Each row is a point. Before rounding, the points of a table are all equally far from one centre. They may lie mostly on one side of it. Write the centre, to within rounding.
In the rows, zero is written as 128.

Points (7 x 2)
[[184  99]
 [101 177]
 [153  76]
 [193 137]
 [108 181]
 [193 132]
 [193 120]]
Centre: [136 131]

Points (12 x 9)
[[ 76 187  47 132 146 159 136 204  85]
 [123 169 139 158 178 164 179 175 128]
 [190 170 114 123 112 125  77 175  79]
 [ 38 198 151 100  92 163 113 154 111]
 [ 70 186 115  96  87 151 186 132 165]
 [116 134  56 119 149 217 145 177 147]
 [ 86 127  97  89 173 158  93 126 153]
 [103 191 124  94  34 201 117 145  92]
 [ 63 127  64  92 107 176 122 167  61]
 [152 175  69 134 125 185  66 152  62]
 [139 158  54 173 159 169 140 130 106]
 [ 51 158 136  86 141 135 154 142  61]]
Centre: [122 173 107 102 119 160 131 155 111]

Points (26 x 20)
[[ 64 117 125 120 181 143 215 146 139  81  75 111 130  91 128 118 180 144
  112 135]
 [113 144 199 100 186 135 224 144 103  49  87  53 145 126 102 158  82 153
  104 151]
 [ 87 132 128  87 193 146 141 154 144  91  54  94 119  97  79 101 143 133
  115 151]
 [101 115 182 148 204  84 214  94  60 106  56 110 149  77 139 145 139 175
  125 134]
 [ 83 116 228 105 163 114 184 130 122 109  41 115 100 133 115 106 123 146
  150 112]
 [ 72 130 146 128 223 152 189 142 125  89 111 152 132 131 143 131 132 108
  120 175]
 [ 86 146 197  81 170 118 210  84 114 121  96 107 166 123  69 139 125 126
   90 158]
 [126 114 123 152 197 139 172 180 154  78  72  80 109 123 114 184 137 146
   69 121]
 [129 102 171  82 181  99 200 149 167  64  66  94 182  88 135 103  98 172
   72 153]
 [123 128 160 166 201  94 203 157 112  70  44 137 131 108 102 107 105 146
   44 138]
 [127 106 174 126 248  83 178 129  99  85  71 127 125  96 163 136 132 161
   46 121]
 [ 80 178 151 140 197 108 208 158 130  85  78 115  77 135 136 149 147 123
   85 117]
 [129 179 117 100 183 105 181 165 150 116  98 128 163 150 161 111 106 145
   72 134]
 [ 73 115 142 109 178  62 188 150  98 123  68  88 132 132 128 193 159 125
   92 162]
 [105 126 176 110 236 136 186 159  99  70  87  67 115  98 135 154 128 194
   88 202]
 [107 132 209  92 203  94 224 136 137 102  69 130 166 156 128 113 162 196
  116 128]
 [112 194 165 142 202  90 204 122 147  92  90  71 167  97 177 154 119 174
   94 153]
 [156 116 165 121 228  92 172 134 133 110  95  74 162 140 106 144  82 117
   87 111]
 [ 92 100 166  95 195 106 202 145 180  88  77  82 133 113  73  92 105 163
  106 148]
 [138 105 160 119 167  54 220 143  83  66  90  70 156 120 142 135  95 169
  121 169]
 [102 140 173  96 220 120 177 152 195  93  85  98 129  99 146  90 127 148
  105 112]
 [ 69 158 148 150 196  75 193 192 148  96  52 131 141 130 140 153 159 165
   85 130]
 [101  75 150  72 172 110 133 129 128 105  62  89 179 128  80 135 125 143
   91 118]
 [ 90 134 174 106 249 117 181 140 153 101 135  82 103 127 109 132 103 203
  108 127]
 [ 77 112 147 151 187 123 190 142 150  70  37  81 172 136 128 158 165 175
  116 140]
 [ 93 146 137  73 177 109 219 156 137 123  93 109 174 107 107 198 119 118
   79 153]]
Centre: [117 133 168 116 174 110 170 138 121  98  88 121 133 110 121 150 118 167
 106 143]

Points (29 x 24)
[[143 108 170  89 165  97  86 115  76  90 192 116 104 150 188 170 111 100
  206 114 142  78 125 110]
 [167  32 127 123 151 102  90 102 109 114 150 186 105 165 103  70 179 111
  191 122 151  64 173 130]
 [158 100 156 129 132  93 100 145  89 115 225 140 138 196  98 128 207  62
  160 141 189  57 180 121]
 [148 119 131 123 146  78 112  65 104 167 136 198 129 149 161 120 114 120
  154  96 121 110 159  61]
 [170  87 137  97 120 101  77 138 106 136 208 109  98 151 186 129 116  85
  128 162 116  55 121 136]
 [117 120 105 100 112 111 115 102  94 160 146 183 127 202  94 163  85  87
  198 101 110  35 173 153]
 [123  58 111 115 100 109  49  83  69 131 168 182 133 173 123 149 153  74
  141 140 139  55 185 139]
 [124 109 131 112 137 131  45 132  94 113 189 147 121 120  85 125 103  97
  147 165 154  48 118  98]
 [133 124 131 116 139 122 116  44  92  91 159 158 111 150 108 156 148 155
  170 157 172 101 147 162]
 [123 134 155 133 152 113  62  61  96  91 150 146 113 170 158 173 111  54
  164 100 166 115 104 140]
 [137 106  75 118 145  67  57 107 124 139 184 162  63 149 157 161 170  67
  141 122 167 125 160 131]
 [188 116 173 135 156 106  50  97  83 104 179 105 100 209 112 158 139  50
  157 105 172 115 153 125]
 [142  68  91 117 128 111  88 132 108 138 158 188 118 110 110 111  83 105
  163 137 132 134 188 114]
 [112  79 123 148 148 107  82 118  34  90 197 162 156 150  86 122 138 135
  174  96 167  31 163 129]
 [223  80  96 145  98 104  72 101  96 122 140 191 126 162 160 167 106  67
  191 155 154  75 134 144]
 [ 95 112 124 103 180  51  77 101  80 130 166 122  94 126 135 166 127  99
  181 120 160  95 117 172]
 [152 104 118  84 148  65  41  87 101 112 157 106 105 157 142 138 132  75
  199 100 193  37 149 107]
 [142 105  98 159 113  75  86  67  57 104 149 187 107 150 140 150 139  31
  137  75 176 106 178 111]
 [180 100 128  97 120 138  59 119  88 113 249 149 149 154 100 118 184  97
  147 144 141  44 145 138]
 [178  84 107 129 172  93  77  93 121 180 180  95 117 123 117  87 172  72
  148 131 156 104 152 135]
 [124 158 171 125 129 100 103  42 114  79 139 127  89 137  86 140 185  81
  162 122 138  97 148 125]
 [148  74 137 110 143  77  49 123 121 102 228 163 129 108 125 113 147  48
  167 106 143  68 102 135]
 [146 100  93 126 128 107 105  60  98 141 159 167  92  94  85 119 188  69
  167 161 114  74 158 112]
 [107 103 106 150 172  77  70 121  97  82 167 158  99 175 107 111 157  46
  155 168  97 104 214 105]
 [112  78 142 146 105 100 119 109  71 153 146 176 196 164 114 173 150 107
  136 137  89 110 155 116]
 [126 117  83 108 139 123  93 115 135 148 188 176 120 120 150 120 140  88
  203 153 193 120 163  94]
 [129 127 115 121  94 117 107 195  84 120 165 111 113 137 155 123 199 101
  134 102 137  86 227 141]
 [143 115 127 100 135 103  78  65  37 164 188 168 141 161  66 128 135  53
  169 124 165  91 158 116]
 [164 144  84 163 182 117  98 102  51 116 213 147 153 155 168 122 133 110
  204 184 148 124 133 158]]
Centre: [157 134 103 132 125  91 105 130  92 106 157 142 134 170 126 118 149  92
 171 110 124  89 137 129]

Points (29 x 24)
[[158 138  75 117 110 133 110 156 196 161 157 110 134 115 116 194 163 127
  179  41  93  88  55 145]
 [143  93 151 123 107 123 117 143 192 163 128 141 130  97 108 176 177 132
  184  99 125 174  51 193]
 [119 110 127 119  93 133 154 153 182 119 152 141 150 127  58 204 186 150
  197  89 122 167  76 142]
 [161 129 123 117 128 148 148 169 199 160 140 115 139 101  91 187 193 152
  182 123 133 144  63 199]
 [128 126 128  93 123 138 151 160 210 132 152 128 137 119  89 201 181 149
  201  95  75 170 108 192]
 [152 103 133 123 140 163 143 130 210 152 156 127 153 102 120 202 202 168
  185  84  65 127  80 138]
 [159 126 106 125 125 156 183 132 139 157 190 104 132  96 122 233 165 122
  169 104  73 149 101 159]
 [182 122 108  98 106 166 121 160 167 141 154 143 114  99 101 213 155 135
  194  98 106 169  66 170]
 [128 150  86  89 137 182 158 149 182 149 170 131 145 132  91 173 185 106
  222 105  87 138  77 174]
 [149 114 113  93 121 141 136 171 214 138 147 115 132  89  75 179 191 157
  207  64 102 118 100 198]
 [122 145 143  82 129 109  97 157 181 114 148  94 114 145 129 132 188 168
  207  71  85 186  78 173]
 [172 138 122 156 139 121 105 144 180 141 162  96 167  99  78 208 184 134
  184  90 122 149  87 161]
 [163 144 153  95 102 124 172 181 192 152 151 135 111 122  70 209 177 160
  207 104  98 115 101 159]
 [132 108 108 124 138 158 150 111 180 149 133 112 157 122  93 219 205 156
  193  49  95 123 111 196]
 [151 151 119  86 119 118 114 143 167 111 166 102 133  94  82 249 178 139
  167  98  83 174 106 143]
 [116 108 133 109 151 163 124 144 195 125 153 117 138 137 125 225 197 131
  187  94  65 167  81 159]
 [161 141 146 119 113  94 146 103 170 151 127 134 145  73  95 212 200 162
  173 122  89 159 119 174]
 [167 142 135 115 125 173 151 157 186 121 143 163 157 126  79 214 167 145
  168  94  94 160  84 155]
 [134 157 137  97 138 163 124 174 223 141 130 100 139  93  98 225 186 157
  178 108 102 134 106 191]
 [151 158 125 126 127 174 140 149 139 131 155  94 137 156  97 204 186 171
  187  80 107 143  61 195]
 [121 161 120 134 110 158 133 136 192 159 160 118 152 105 108 225 184 158
  191  88  87 164 133 181]
 [163 106  99 127 126 120 147 136 188 132 183 112 136 128  90 183 159 138
  172  86  86 146 110 209]
 [153 103 128  96 102 126 127 143 179 120 133 108 119 127  87 206 196 161
  191  90  84 169  61 154]
 [142 122 101  93 106 139 135 191 183 145 174 107 158 116  84 225 186 139
  193  93 101 124  83 132]
 [167 167  98 108 135 147 129 156 185 115 152 123 148 115 113 161 192 200
  149  86 110 154  61 174]
 [135 134 128  98 126 126 148 156 197 158 151 138 139 104 115 204 211 170
  199  82  73 157  81 181]
 [130 126 109 118 104 170 135 135 200 149 176 105 151 129 104 211 187 146
  180 116  81 156  89 153]
 [129  84 121 107 127 164 121 178 224 166 128 128 130 118 103 179 174 127
  178 103 113 144  76 190]
 [134 155 132 101 134 155 137 143 189 141 162 153 136 126 102 213 169 177
  202  98  78 156  98 208]]
Centre: [107 139 137  92 152 134 131 129 137 143 134 120 115 104 119 158 145 138
 165  89 128 113 114 134]
